Each row is a point. Each copy is the shape, with its points in the same order, turned, moved and blurred by noise. Say if it was mirrored as well.

Shape, 6 rows:
[[ 33 -10 -20]
 [-42 -43 -21]
 [-12  35 -24]
 [ -2  58   5]
 [-26  26   2]
 [ 17 -19   3]]
Copy 1, 6 rows:
[[ 39   8 -10]
 [  6 -24  58]
 [-17 -24 -21]
 [-36   3 -41]
 [-33  -5  -3]
 [ 22  20   9]]
Copy 1 is: only turned
Copy 2:
[[ 15  39  10]
 [ 30 -50  11]
 [-35   8  31]
 [-60  27  11]
 [-31 -12   6]
 [ 14  16 -10]]
Copy 2 is: mirrored

Shape, 9 rows:
[[ -6  20  16  -3]
 [-20  13 -33  46]
 [ 26  21  26  25]
 [-12 -13   6  -2]
 [ -3  15  19  -4]
 [-39  -5  -3   3]
 [-22 -14  -7  -6]
 [ 16  31  23  18]
 [  7   1  -1 -13]]
Copy 1:
[[-31   7  12  -9]
 [-18 -13   5  60]
 [-11  44  18   6]
 [ -3 -15  10  -7]
 [-27   8  12 -12]
 [-18 -36  16   5]
 [ -6 -30   4  -2]
 [-25  36  15   5]
 [-11  -1 -10 -12]]
Copy 1 is: only turned
Copy 2 (9 x 4):
[[-26   9  -9  -9]
 [  0 -54  11 -17]
 [-16  17  15 -42]
 [-11   3  11  16]
 [-25  13  -5  -7]
 [-23 -22   2  24]
 [ -7  -9   3  26]
 [-22  11   4 -39]
 [  1  14  -8   3]]
Copy 2 is: mirrored
Copy 3 (9 x 4):
[[  6  24  25  -4]
 [  6 -48  32   0]
 [ 14  19  19  37]
 [-21   7   8  -9]
 [  0  25  21  -2]
 [-24  -5  29 -26]
 [-22  -3   9 -24]
 [ 20  20  27  25]
 [  2  15  -4  -9]]
Copy 3 is: mirrored
Copy 4, 9 rows:
[[  3  28   6   5]
 [-43  -2 -19 -29]
 [ 10   9  37 -22]
 [ -5   2  -5  22]
 [  3  22   7   6]
 [-29  13 -18  24]
 [-10   3 -20  24]
 [  8  23  27 -20]
 [ 15  13  -7   5]]
Copy 4 is: mirrored

Shape:
[[  0 -19 -24  12]
 [  3   8 -60  -5]
 [ 16  17 -24  -4]
 [-22 -32  12  35]
 [  7  -2 -17  12]
 [-13 -38  13  17]
 [ 37 -11  12 -26]
 [ 17  -6 -53  -5]
 [-31 -20  20  -3]
 [-16 -20  -6  25]]
Copy 1 (10 x 4):
[[  2  19  12 -18]
 [ -7  52 -11  10]
 [ -1  13 -29  -2]
 [ 21 -15  43 -23]
 [ 11   9  -5  -9]
 [  5 -22  36 -25]
 [-28 -22 -25 -29]
 [ -8  43  -8 -10]
 [  1 -37  33   6]
 [ 17  -2  25 -12]]
Copy 1 is: mirrored
Copy 2, 10 rows:
[[  4  21 -11  23]
 [ 14 -13 -25  52]
 [ 18 -16 -22  12]
 [  8  53  17  -2]
 [ 16  11 -16  10]
 [-10  43  14  -5]
 [-22 -14 -24 -25]
 [  4  -4 -35  40]
 [ -8  18  38  -1]
 [ 12  37   8  12]]
Copy 2 is: mirrored
Copy 3, 10 rows:
[[ -5  25   4  39]
 [-36  23 -28  38]
 [-20  19 -15   4]
 [ 42   9  13  47]
 [ -2  20  -9  19]
 [ 26   9  26  41]
 [-19  19  36 -17]
 [-39  34 -12  28]
 [ 19 -21  23  34]
 [ 22   9   4  41]]
Copy 3 is: mirrored

Shape (12 x 6):
[[ 16 -10 -27  10 -24  -3]
 [-31   3   0 -12 -32  33]
 [-21 -32   4 -31 -11 -16]
 [-28 -56   2 -33  10  -8]
 [-43  -4  29 -27 -32  28]
 [ -4  -1  10  20 -11  14]
 [ -6 -25  -5 -46  -9 -19]
 [  1  22  26  18  12   4]
 [  6   8  23  12  15  13]
 [ -9 -47  34 -29 -15  -8]
 [ 48  12 -21  26  -9   1]
 [ 16   2  -9  31  -9 -31]]
Copy 1:
[[ -1  -2  -3  22   7 -23]
 [-25 -23 -26  32 -15  33]
 [-32 -45  25  -1 -17  13]
 [-53 -24  49  -7 -15  21]
 [-24 -42 -10  24 -38  49]
 [  3   3  -1  21  12  28]
 [-28 -34  10 -21 -26  -6]
 [ 21  -8 -11  -9  32  41]
 [  6   2   1  -4  16  44]
 [-14 -29  46   3 -31  26]
 [ 20  21 -17   1  24 -21]
 [ 15 -13  13   1  44 -17]]
Copy 1 is: mirrored
Copy 2, 12 rows:
[[ 18  27 -32  10   2  -1]
 [-15 -29 -17  17 -21  -9]
 [-25   9  -9 -18 -16  33]
 [-52  21  -8 -13  -5  41]
 [-28 -47  -6   5 -24  13]
 [  7  -7   0  25  11   7]
 [-20  11 -19 -37 -12  25]
 [ 15 -13  23   8  29   1]
 [  4 -11  10  10  39   4]
 [-25  -8 -16 -11  -2  60]
 [ 45  24 -27  10  37 -12]
 [ 39  34   3   9  12   9]]
Copy 2 is: mirrored

Shape, 13 rows:
[[ -4  20  -2 -14  14  -3  -8   5]
 [  3   7  -5 -16   0  10 -32   5]
 [ -5   2  -8  -5  -4   4   3  10]
 [  8   4  -4 -23  29  12  20  -8]
 [  7  17  -6 -23  -8 -14 -18   7]
 [ 22   6   0 -23 -15  13  -2   3]
 [ 23  -8  12  36  36  -1   9   7]
 [  0  10 -17   4 -15  -1 -11 -12]
 [ -2  10  18   8  16  -3   3 -17]
 [ -2  10  11 -47  45  37   4  -1]
 [-14  -1  -4 -33 -22  -2 -21   6]
 [  8   7  27  19  26   3  -2  11]
 [ 20 -27  18  10  28  -4 -12  -2]]
Copy 1, 13 rows:
[[ 11  13 -15 -22  -6  -5  -7 -19]
 [  4  -4 -24 -15 -21 -12 -14  -2]
 [  0   6  -5 -20  -4   6   1   4]
 [ -7  20   0 -27  18 -27  16 -17]
 [ 14  -4 -16  -7 -25   6   8 -19]
 [  0   5 -19  -8 -18 -10  27   6]
 [-10  13  -6  17  48 -13 -14   5]
 [-24   1 -12  -8 -15  13  -4 -10]
 [ -6  14  10   7   5 -16 -12 -15]
 [ 14  29  -5 -45   4 -58   6  -6]
 [ 12 -10  -2 -29 -38   2   0   3]
 [ 13  19   4  10  21 -16 -17   0]
 [ -3 -19   6  14  27 -29  -9   5]]
Copy 1 is: mirrored
Copy 2:
[[  2  -6   8 -22 -13 -10 -16   7]
 [  3   2   9 -12  -2  17 -32  -1]
 [ 10   0  -7  -9 -12   0  -3 -10]
 [-20 -11   2 -27   6 -29   0 -11]
 [ -5  -1   1 -10 -30   7 -28   1]
 [-23   7  -4 -10  -9  16 -12 -12]
 [ 10  14 -33   5  26 -35 -10  19]
 [  7  14  13  10 -12   3 -17 -18]
 [ -5  14  17   0   5 -21   0  14]
 [-26 -22  14 -60  21  -7  -5  -3]
 [ -2 -18  11  -4 -25  32 -13  -5]
 [  4  14 -12 -16  18 -18 -10  32]
 [ -5 -11 -13  10  33 -12 -20  17]]
Copy 2 is: mirrored
Copy 3:
[[-13  25   6  10  -7   6  11 -18]
 [ -6  11  16  15 -29  11  -4 -11]
 [-10   8  -6   8  -5   3   6   8]
 [ 13  34 -22  -4 -13   4  22 -10]
 [-19  11  10  14 -16 -13  -4 -19]
 [  2   8   0  11 -34 -17   9   4]
 [ 37  26   0  23  33   8  10   4]
 [ -9 -13  -8  23 -11   3   2 -13]
 [ 14   4   6   1  12   8  22 -17]
 [ 12  56   0 -17 -39  23  31 -11]
 [-27   0   9  -5 -30  -3 -10  -5]
 [ 22  23  24  13  19  11  16   1]
 [ 35  19   9  -1  10  10 -13  -5]]
Copy 3 is: only turned
Copy 4:
[[-11  19 -15  -1  14   8  -3   9]
 [ -7  15  -5 -22  11  13 -22  -8]
 [-10  -6  -3  -2   5  18   2  10]
 [  0  17  -2 -15  23   9  35   0]
 [-16  17 -16 -13  -5  12  -9  16]
 [ -3   8  11 -19 -12  20   3   5]
 [ 36  -9   5  26  23 -12  10  10]
 [-19  -8 -21  -4 -12   1  -3 -10]
 [-11  12   3  14  15 -15   8  -4]
 [-15  49  14 -22  43  22  23  -1]
 [-39  -2  -4 -25   0  12 -13  12]
 [ 15  12  12  26  27  -1   0  11]
 [ 26  -6  18  -9  31 -17  -2   8]]
Copy 4 is: only turned

Shape, 14 rows:
[[  1   3 -20   4  14   8 -11  -8  25]
 [  6  29 -32  40 -22  -4  -1   8  11]
 [ -1 -18 -30 -29  30  -7  14 -11 -15]
 [  6   8   6 -27  37 -32  20  23  -8]
 [ 31  12  -8 -22 -12  23 -27 -14  10]
 [ 15   7  24   1 -12 -20 -28  19 -26]
 [ 29 -32  25  22  17  31 -27  20   3]
 [ 11  -9  10 -19  -7 -15  -8  -6   7]
 [-14 -10 -12  40 -29 -33 -11  12  15]
 [ 42  -3 -10  16  34 -24  25 -36   3]
 [  4  26 -11   5   8  18   4 -37  -1]
 [ 45   9  28  30   2  -7   3  23 -24]
 [-20 -38  -6 -20   3  -6  24 -17  18]
 [-11  14  32  19  -3  -9 -37  16 -29]]
Copy 1, 14 rows:
[[ 21 -23 -16  -4  11   2  -6  -4  10]
 [  7  -1  -3   2  24  -5 -27  39  32]
 [  0 -13   6 -19 -21  25  -3 -40  13]
 [  2  16  22 -31  -9  13  29  -9 -17]
 [-16 -30 -42   9  17  16  -5   3 -16]
 [-35  -1  21  16  32  -3  10   3 -18]
 [ 27 -24  15  52  26  13   5 -10 -30]
 [-18 -22   1   2  -8 -10   1   0 -18]
 [ -4 -17  26  14   8 -40 -14  28  27]
 [ 24 -15  21 -34  -8  16 -44   1 -27]
 [  5   0 -34 -12  20   1 -38 -16  -4]
 [ -5  16  31  23  31  22  -8  22 -35]
 [ 10 -14   1   5 -47 -21  -5 -30   6]
 [-21   7  20  21  56 -20   6 -11  -6]]
Copy 1 is: mirrored
Copy 2, 14 rows:
[[ 21   2  -8  -6 -11  -3  20  -6  31]
 [ 35  31  11   4 -39 -43   1   5  13]
 [-29   9   5 -29  11  11   9 -12  12]
 [-24 -18  33   1  30 -15  -4 -24  16]
 [ 13  16 -25  30   3  15   5  19  15]
 [  4 -18  13  19   9 -18   3  29 -31]
 [ 32 -36  -2 -10   5  10 -11  52  27]
 [ -6 -17  -1  13  -6   6 -10  -3   0]
 [ 20 -21   6  -1 -55 -40  -1  -3 -11]
 [ 21  11 -10 -29  16 -12 -44 -24  17]
 [ 34  30   2   2   3  12   2 -11  10]
 [ 26  -7  27   9  21 -33 -43  35  -1]
 [-14 -20   9 -12 -30  34  -7 -28  13]
 [ 39 -21  24  12  11 -15  14  27 -36]]
Copy 2 is: only turned
Copy 3, 14 rows:
[[ 12  -9   4  15   1  12  -1  23   7]
 [  5  10  -9   7  27 -36 -11  29  40]
 [ 44 -30  -4 -19   1  13 -16   2 -26]
 [  5  -4   6 -22 -16  -9 -22  15 -49]
 [  0 -13   1  23  43  14  13  29  -4]
 [-11  42  -9 -13  34   0   7  11 -28]
 [-10  35  26  -3  30  54 -22  15  -2]
 [  9  12  -8  17  17   9   0   3 -29]
 [ 21  60  -1  16   5 -25  -5   1  19]
 [ 12  -9 -41  12   4  17 -53  25 -13]
 [ -9 -29 -27   3  17   9  -3   6  12]
 [-27  33 -12 -21  37   2 -35  17 -15]
 [ 36  -3   3  27  -8  15 -18 -33 -20]
 [-25  44 -12 -24  17   9  23   4  -4]]
Copy 3 is: mirrored
Copy 4, 14 rows:
[[  3 -21 -20  15   1  -4  -3  -2  -7]
 [-13  -5   8  31  15  17 -17  44 -13]
 [  9  14 -27 -18 -15 -10 -31 -19 -19]
 [ -5  49 -26   2 -28 -20   9  -6 -31]
 [  1  -5 -39   3   8  29   3   3  32]
 [ -5  56  -1  17  15   0   3   9  31]
 [-10  -5   4  34 -26 -20   3 -16  54]
 [  9  25  -5  -2   9  11   9 -16   6]
 [-13  14  39  30  36  -1  -5  13 -16]
 [ 43  18 -12  32 -35  21 -27 -11 -29]
 [ 38 -12 -28   2  -3  10 -12  29   4]
 [  2  50  10  40 -27   4  -8  25  26]
 [  9  -7  13 -29  -6  -5   2 -30 -23]
 [  8  41  -1  24  22 -33   2  22  38]]
Copy 4 is: only turned
